Each row is a point. The last column is the point's height on a tilted bowl or saddle (a function of degree 2), plus a little noise. Along how many of its main directions does it bend up, bend down or stay straight?
In the rows, 128 means zero.

Points (18 x 4):
[[173 158 129  93]
 [136  82 139 145]
 [176 169  79 149]
 [126 174 142  81]
 [147 173 112 104]
 [138 139 125 136]
 [136 189  92 106]
 [132 137  92 157]
 [150  92 147 155]
 [122 167 102 114]
 [144  88 140 148]
 [145 120 125 145]
 [117 166 124  92]
 [129 130  74 181]
 [136 138 141 141]
 [190 103 139  91]
 [104 140 123 107]
 [149 100 108 139]]
Directions: 1 up, 2 down, 0 straight

Points, 25 rows:
[[ 84 119  67 159  82]
 [101 146  44 126  68]
 [101 132 144 139 121]
 [122 106  77 126 106]
 [127 110  78  99 109]
 [164 101 145 180 106]
 [135 117 146 169 128]
 [136 122 182 176 120]
 [155 120 134 144 123]
 [152 152 135 154 133]
 [129 151 121 140 129]
 [121 108 111 102 117]
 [ 92 115 142 136 111]
 [170 120 128 145 114]
 [116 103  85 129 109]
 [153 100  98  92 103]
 [132 122 128 134 126]
 [132 151  70 115  96]
 [148 107 134  90 102]
 [148 146 128 119 120]
 [127 115 133 140 124]
 [ 47 164 110 132  64]
 [110 147 145 146 128]
 [104 103 186 151  86]
 [140 132 189 100  76]]
Directions: 0 up, 3 down, 1 straight

Points (22 x 5):
[[155 136  91 135 121]
 [ 96 112 100 120 125]
 [149 107 166 123 153]
 [114 121 175 110 162]
 [ 53 124 181 109 130]
 [130 106 106 171 133]
 [149 154 159 140 135]
 [142 143 123 139 122]
 [126 105 113 144 126]
 [100 145 126 118 124]
 [124 108  93 120 126]
 [112 126  92 127 136]
 [129 123 131 164 136]
 [163 157 179  52 227]
 [165 154 124 116 124]
 [ 91 118 131 112 119]
 [127 149  82 128 139]
 [128 149 145 146 134]
 [136 130 179  57 191]
 [122 149  64 112 155]
 [ 88  69 136 154 137]
 [115 141 100 124 131]]
Directions: 2 up, 2 down, 0 straight

Points:
[[188 126 158 151 156 141 179]
 [144 166 123 161 148 132 134]
 [133 121 112 130 165 172 144]
 [190 140 150 103 113 146 142]
 [187 129 105 123  93 177 151]
 [ 93 115 105  92 136 117 126]
 [118 132 124 130  73  97 120]
 [175 167  91 119 171 165 126]
 [117 102 162  56 128 123 150]
 [132 151 110 163 138 163 139]
 [184 119  69 104 138 148 140]
 [102 150 124 149 113 114 123]
 [ 93 108 106 137  74 139 157]
 [130 120 133  89 168 195 152]
 [142 148  89 143 108 160 153]
 [149  99 168 158 129 166 175]
 [216 134 103 131 106 115 155]
 [140 126  86 154 121 154 147]
 [126 143 139 151 133 136 146]
 [126 121  88 136 129 139 133]
 [140 124 175 143 156 102 129]
 [113 155 164 100 156  64 107]
 [123 113 167 139 152 120 146]
 [104 181 107 157 139 139 110]
 [151 163 145 129  95 172 180]
 [180 160  95 136 117 125 155]
 [136 142 135  99 133  85 116]
 [126 139 175 144 133 133 161]
 [140 125 161  70 154 163 178]
 [ 85 158 162 131  82 142 200]
 [144 156  51 133 141 151 109]
 [ 89 125 135 133 162 137 137]
 [124 195 121 115 126 130 152]
 [132 119 117  97 132 136 142]
 [ 79 112 180  99 126 134 188]
 [ 96 178 111 118 143 115 120]
 [107 132  87 154 133 137 113]
 [119  87 117 110 127 137 138]
 [115 116 151 130 113  91  96]
 [ 74 101 144 128 116  99 101]
 [143 123 122 132  64 130 150]
 [136  98  99 122 108  68  77]
 [164 154 135 141 168 128 157]
 [137 147 110 151 149 136 133]
 [137 154 102  78 151 161 122]]
Directions: 2 up, 2 down, 2 straight

Points, 40 rows:
[[138 119 170 145 133  93 106]
 [157 169 117  91 137 143 112]
 [121 120  76 129 125 133 136]
 [130 110  87 160 125 161 145]
 [119 170 106 163 105 139 142]
 [133 136 166 143 129 128 114]
 [165 112 166 155 139 135 107]
 [120 124 174  98 150 109 133]
 [137 156 123 109 122  91 121]
 [183 169 158 179 137 114  65]
 [ 95 150 132 114 122 134 137]
 [115 173  80 119 105 170 163]
 [113  96 153 122  74 173 170]
 [112 113 140 129 123 146 136]
 [130 121 115  70 142 181  40]
 [106 160 131 162 136 130 128]
 [124 165 141 182 153 120  97]
 [124 189  73 114 181 116 180]
 [127 164 164 120 114 123 124]
 [156  90 106 146 118 120 133]
 [126 139  86 120 109  47 137]
 [156 153 157 167 140 120  84]
 [147 157 123 142  78 131 143]
 [122 120  92 162 132 121 134]
 [100 154 117 128 142  99 131]
 [112 140 153 103  66 149 173]
 [129 158 120  98 148 119 115]
 [151  98 134 139 108 128 128]
 [ 96 152 157 137  73 138 165]
 [174 118 173 134  82 122 148]
 [121 117  95  97 159  88 141]
 [136 141 124 121  97 129 131]
 [ 73 199 133 115 129  80 126]
 [115 142 158 141 123 116 117]
 [142 126 199 159  95 163 142]
 [204 116 126 130 135 101 149]
 [120  93 123 175  96  68  94]
 [105 150  96  99  93 129 128]
 [127 135 131  70 146 132  85]
 [145 120 179 146  96 125 126]]
Directions: 3 up, 1 down, 2 straight

Points, 71 rows:
[[127 136 156 134 140 145 180  75 165]
 [123 150 134 156 135 146 165 115 149]
 [155 132 158 197 139 156  78 103 162]
 [170  73  91 129 144 135 181 126 195]
 [143 103 187 157 114 107 166 183 152]
 [143 136 137 166 167  62 216 110 161]
 [125 109  97  98 143 160 181  70 176]
 [109 178 164  94 131 189 157 147 158]
 [163 121 143  80 108 165 143 138 147]
 [133 152  94 125 114 153 132 152 141]
 [ 89 131 141  80 191  85 173 121 165]
 [113 109 164  94 121 138 140 130 146]
 [104  98 118 124 148 149 144 170 147]
 [150 120 144 122  96 100 107  81 146]
 [165 139 144 161  94 112 154  75 164]
 [ 82 162 108  97  93  99 130 113 136]
 [124 168 169 115 114 109 116 146 138]
 [103 126 110 117 118 105 107 154 127]
 [120 122 153 199 115 131 117 147 143]
 [155 113 115 146 145  73 111  83 153]
 [158 129 185 153 139 173 145 122 157]
 [120 139 107 205 111 121 147 132 165]
 [155  81  94  61 123 153 113  83 176]
 [165  79 129 127 167 138 136 129 171]
 [148 187 126 111 122 104 111  92 155]
 [ 99 109 111 122 141  89 132 125 131]
 [ 93 123 120 163 106 164 116 144 151]
 [ 75 117  98 172 138 127  83 123 138]
 [205 111 119 116 152 134  96 116 180]
 [112 146 122  95 144  86 135 143 135]
 [168 139  75 116 121 109 126 101 165]
 [100 117 100  87  93 125  93 116 127]
 [143 131 147 149 115 114 134 117 136]
 [ 87 135 108 140 136 196 132 112 170]
 [126 144 139 121 128  94 143 155 136]
 [135 153 104 165  91 104 132 143 154]
 [136 129 146 129  80 150  84 130 133]
 [ 72 157  91 114 122 116 115 120 130]
 [105 138 132 107 159 129 116 145 135]
 [106  98 158 124 107 109  87 117 129]
 [ 72  89 103 110 119 142 112 166 142]
 [168  97 163 145 131 151 127 161 144]
 [106  97 126 121 152  95  74 133 128]
 [ 89 123 103 144 210 157 109 127 170]
 [165 126 175 112 143 181 151  93 181]
 [144 127  81 122 130 120 135  98 151]
 [154 127 115  92 164 160 118 127 154]
 [121 140 168 110 121 132 107  85 153]
 [114 184 147  97 113 139 133 116 147]
 [149 135 157 157 131 119 127 132 136]
 [103 133  70 104 140 149 139 127 137]
 [129 140  72 114  67 111  71 116 145]
 [152 148  99 149 122  88 133 117 150]
 [185 153  62 146 160 171 149 116 210]
 [125 152 142 134 160 158 125 119 151]
 [162 134 170 154 133  78 119 127 142]
 [111 118 159 109 137 103 141 106 142]
 [121 141 129  90 121 105 116 169 133]
 [ 89 113 154 128  78 127  88 100 142]
 [ 96 139 151 107 108 156 101 182 138]
 [146 105 182 124 126 179 130 172 145]
 [142 131 115 113  76 144 160 161 151]
 [125 146 143 135  94 136 134  97 147]
 [102  92 107 161 157 118 115 140 140]
 [141 148 173 137 106 134 172  82 159]
 [167 143 119 101 117 119 144 107 153]
 [147  96  82 129  58 112 136 148 178]
 [114 102 121  75 128 137  93 152 131]
 [131 126 114  92 145  95 118 147 138]
 [100 129 142 106 185 125 146 109 157]
 [115 131 165 167 150 135 133 147 142]]
Directions: 5 up, 0 down, 3 straight

Points, 76 rows:
[[ 60  90 121 150 153  88 129 106 135]
 [132 158 182 117 160  84 124 160 120]
 [196  61  74  80  71 139 139 159  96]
 [134 120 139 126  73 133 138  97 134]
 [152 114 122  79 127 137 110 132 122]
 [164 105 120  70 119 130 106 106 125]
 [130 123 137 134 162 169 124 111 141]
 [144 169 121  98 136 113  96 169 151]
 [162 128 179 125 160 131 112  75 198]
 [127 138  91 109  82 143 104 129 100]
 [150 130  86 130  99  95 128 126  91]
 [146 148 120 111  85  68 131 125 103]
 [139  89 183  98 118  98 122 126 172]
 [145  58 137  99 102  99 176 143 144]
 [173 123 106 103  96 110 146  94 110]
 [ 92  62 104 152 114  84 180 154 112]
 [106 114  88 193 112  91 139 124 131]
 [130 190 138 184 125  78 153 101 151]
 [140 136 132 133  96 133 106 151 134]
 [125  54 115 134 115 163 111 144 121]
 [105 126  92 154 100 105 178 150 111]
 [113 112  81 136 102 140 107  89  93]
 [109 114 122 118 136  97 125 120 114]
 [ 94  88 147 169 105 149 121 141 153]
 [155  93 136 109 162 124 162 116 141]
 [ 94 137 175 172 144 132 127 102 176]
 [135 129 151 123 110 164 179 116 148]
 [148 106 118 109  94 152  79 117 110]
 [129 140 125 119 123  86 152 182  79]
 [113 137 158 103 121  98 139 100 152]
 [124 174 159 115 156 119 150  84 180]
 [111 185 100 133 161 158 151 154 179]
 [167 130 133 126 126  69 113 122 119]
 [129 115 118 164 187 156 157  94 159]
 [211 103  71 107 126 169 114 120  95]
 [167  86 125 112 112 147 176  99 139]
 [165 107 158 104 128 127  95 132 155]
 [135  79 143 100  91 113 139 122 136]
 [112 124 139 152 127 112 126 141 126]
 [151 149 115 153 139 114 114 122 131]
 [133 135  91  98 160 141 131 138 125]
 [111 110 144 120 105 175 156 162 140]
 [143 126 166 117 132 142  85 109 165]
 [112 105 183 104 132 161 134 113 158]
 [165 136 125 119 140  63 149 102 119]
 [142 125 139 106  98 139 168 129 128]
 [120 108 177 116 144  98 123 117 157]
 [118 153 212 150 101 146 198 133 209]
 [129 104 157 114 154 127 149 116 143]
 [107 133 123 129  86 107 131 123 120]
 [164 122  97 103 126  95 146 121  96]
 [ 94 119 159 112 140 141 130 137 137]
 [126 113  88 106 131 159 154 109  97]
 [ 85 150 148 114 104  77 148 118 134]
 [118 107 145 135 122 113 100 171 133]
 [117 113 115 106 132 150  98 114 114]
 [ 96 126 128 141 165 154 122 101 145]
 [127 119 146  94 118  94 122 140 121]
 [139 101 118 127  82  73  63 143 139]
 [ 85 107 124 138 111 161 164  97 131]
 [ 62  63  59 118 158 136  89 147 117]
 [136 109  92  98 169 156 141 115 119]
 [153 103 108 130  94 124 138  83 117]
 [126 157 171 137 101 150 164  54 202]
 [ 75 103 125 189 166 144 176 110 172]
 [125  84 130 137 174 115 119 113 143]
 [ 90 144 128 107 134 119 149 135 124]
 [110 116 120 139  98 114 160 119 122]
 [123 145 188 126 133 144  96 130 177]
 [101  91 148 109 120 105  98 193 131]
 [107 108  73 118  93  95 116  92  88]
 [141  84 145  92 136 159 104 120 133]
 [ 87 132 190 136  93 100 108 160 163]
 [148 152 154 150 152 125 159  75 175]
 [105 128  96 131 138 156 100 114 123]
 [141 128 137 121 150 156 118 109 138]]
Directions: 5 up, 1 down, 2 straight

Points, 64 rows:
[[ 98 187 153 117 103  80 166 157 154]
 [133 148 134  87  95 146 115 115 148]
 [110 176 133 106 143  72 165 116 125]
 [155 122  77 164 141 130 149 157 137]
 [147  98 180  76 168 148 117 136 134]
 [ 96  79 104 110 171 196 138 126 192]
 [142 127 140 107 154 117 153  85 156]
 [133 128 145 156 172 117 110 134 128]
 [108  95 158  58 164  69  92 149 166]
 [125 104 151 115 138 143 138 137 124]
 [166 109 168 129 173  79  94  94 175]
 [ 87 121 142 138 112 133 119 129 132]
 [111 174 132 151 111 121 124 135 141]
 [ 43 121  96 132 188 108 137 158 174]
 [148 148 157 100 177 148 135 156 185]
 [150 103  70 152  93 139  97 187 146]
 [117 168 101 110 147 156 124 102 139]
 [163 179  63 100 100 106 159 117 109]
 [124 119 137 182 124 123 150  93 117]
 [128 129 124 111 171 121 100 127 143]
 [140 121 141 160 112 118 111  98 129]
 [111  89 112 136  91  55 119 117 159]
 [106 109 187 135  90 100  95 185 114]
 [158 150  96 136 113 112  96 171 129]
 [122 144 162  50 127 115 173 137 224]
 [139 119 123 101 154 155 141 119 150]
 [ 75 126 156  93 133 177 157 105 180]
 [134 125 132 163 140 118 131 112 120]
 [125 152 151 117 144 166 117 151 173]
 [185 110 120 125 108 142 116 156 124]
 [144 167  97  86 105 100 101 154 113]
 [105 158 103 133 124 126 120 127 121]
 [110 108 126 134 107 120 169 121 153]
 [105 106 159 106 131 125 134 163 128]
 [160 131 118 131 103 138 130  69 151]
 [105 141 161 123 113 154  76 151 161]
 [122 118 123 175 144 115 163 182 111]
 [159  81 147 166 147 134  85 106 119]
 [145 137  96 194 135 127 101 128 161]
 [143 142 146 157 115 142 148 165 145]
 [115  93 118 150 175 145 158 162 156]
 [105 101 107  67 126  67 146 125 143]
 [111  92  97 129 117 132 124 109 125]
 [144 168 124  94 151 115 119 160 147]
 [133 127 137 100 117  85 154  90 160]
 [116 110 116 104  90 200  47 120 107]
 [141 135 157  76 116 204 124 114 167]
 [159 148 147 120 160  94 108 138 150]
 [145 161 164 145 124 135 135 131 149]
 [ 93 163 109 107 145 139 163 154 157]
 [188 151 122 110 134  93 105 124 164]
 [ 95 149 139 146 139 130 118 118 125]
 [128 135 150 140 114 100 146 140 126]
 [110 108 101 171 180 126 110  94 142]
 [126 123 127  83 122  73 140 168 120]
 [120 160 119 115  67 104 124 133 163]
 [ 96 133 152 141 138 133 111 116 122]
 [131  93  84  99 150  73 117  58 147]
 [102  94 119  93 158 147 134 145 150]
 [122  78 121 143 134 132 156 159 136]
 [135 158  88 122 140 132 180 105 138]
 [152 146 124 126 102 147 155 153 169]
 [ 86  98 129 144 144 111 106 124 129]
 [100 144 112 121  71 126  90 157 163]]
Directions: 5 up, 3 down, 0 straight

Points:
[[144 128  85 148 169 136 119 180 154]
 [114 166 152 152 125 144 140  81 134]
 [127 148 164  90 138 130  86 145 113]
 [174  89 108 140 124 133 118  96 138]
 [121 175 142 132 156  86 134 115 142]
 [118  96 168 148 154 168 132 165 127]
 [112 104 102 114 119 111 158 147 162]
 [122 155  96 147 139 111 129 112 118]
 [103 119 130  97 120 119 109  87 141]
 [124 114 117 166 120 100  98 163 134]
 [112 104 119 140 161 115 145  79 122]
 [ 71  91 110 164 108 122  94 104 145]
 [163 125  89 146 178 132 117 103 130]
 [178 137  93 176 144 169 122 144 135]
 [166 119 144 123 136 135 105 159 139]
 [107 109 118 122 122 113 148 144 143]
 [120 113 107 118 119 127 119 135 137]
 [120 103  81 125 148  92 139  77 126]
 [181 161 115 150 132 179 121 194 151]
 [122 139 142 170  76 118 146  94 116]
 [144 140 137 176 163 138 154 164 125]
 [112 152  98 138 184 138 135 123 131]
 [103 117 109 137 149 109 103  90 122]
 [102 167  79 168 141  91  84 119 159]
 [128 133 194 106 163 157 119 149 119]
 [ 87 169 170 119 140  76 126 111 171]
 [123  88 185 143 117 172 169 167 181]
 [172  84 168 105 119 141 133 165 201]
 [105  99 128 106 108 115 122 138 160]
 [187  78 160 137  97 161 132  92 190]
 [ 97 158 145  95 138 143 113 100 108]
 [115 107 158 139 142 111 126 132 118]
 [159 106 105 112 142 128 135 113 131]
 [153 172 123 138 127 135 117 169 139]
 [117 122 114 147 149 132 131  50 151]
 [160 102 131 170 121 115 142 135 101]
 [166 142 107 160  77 162 129 189 213]
 [ 93 154 156 134 150 126 129 152 132]
 [ 61 129 138 155 159  98 113  90 143]
 [160 183  77  96 182 133  70 118 116]
 [152  72 152 142 124 146 183 156 183]
 [127 144 180 137 130 111 173 174 172]
 [ 82 124 171 137 124 126 107  81 156]
 [107 127 135 140 128  90 106 148 132]
 [107 216 151 162 109 157 120 167 146]
 [ 95 126  99 110 178 131 145 106 146]
 [ 80 169 134 124 116 139 130 152 130]
 [ 94  96 137 103 148 134 102  81 140]
 [118 109 124 118 141 157 152 135 128]
 [ 75  99 142 116 130 160 136 104 141]
 [146 140 147 140 149 120 149 140 122]
 [150 101 167 129 134 103  88  90 133]
 [110 114 142 129 149  72 118 124 110]
 [151 102 152 111 123 132  66 107 142]
 [133 195 145  96 186 115 122  82 171]
 [102 109 135 137  86 109  73 130 184]
 [133 116  89 147 128 118 113 130 125]
 [141  66 162 152 178 178 131 136 133]
 [128 124  80 151 144 170 137 144 127]
 [176  91 157 114 118 131 151 152 184]
 [125 132 166  74 110 183  53 116  69]
 [104 119 134 111 170 162 142 120 113]
 [121 125 155 128 125 141 156  93 126]]
Directions: 5 up, 1 down, 2 straight
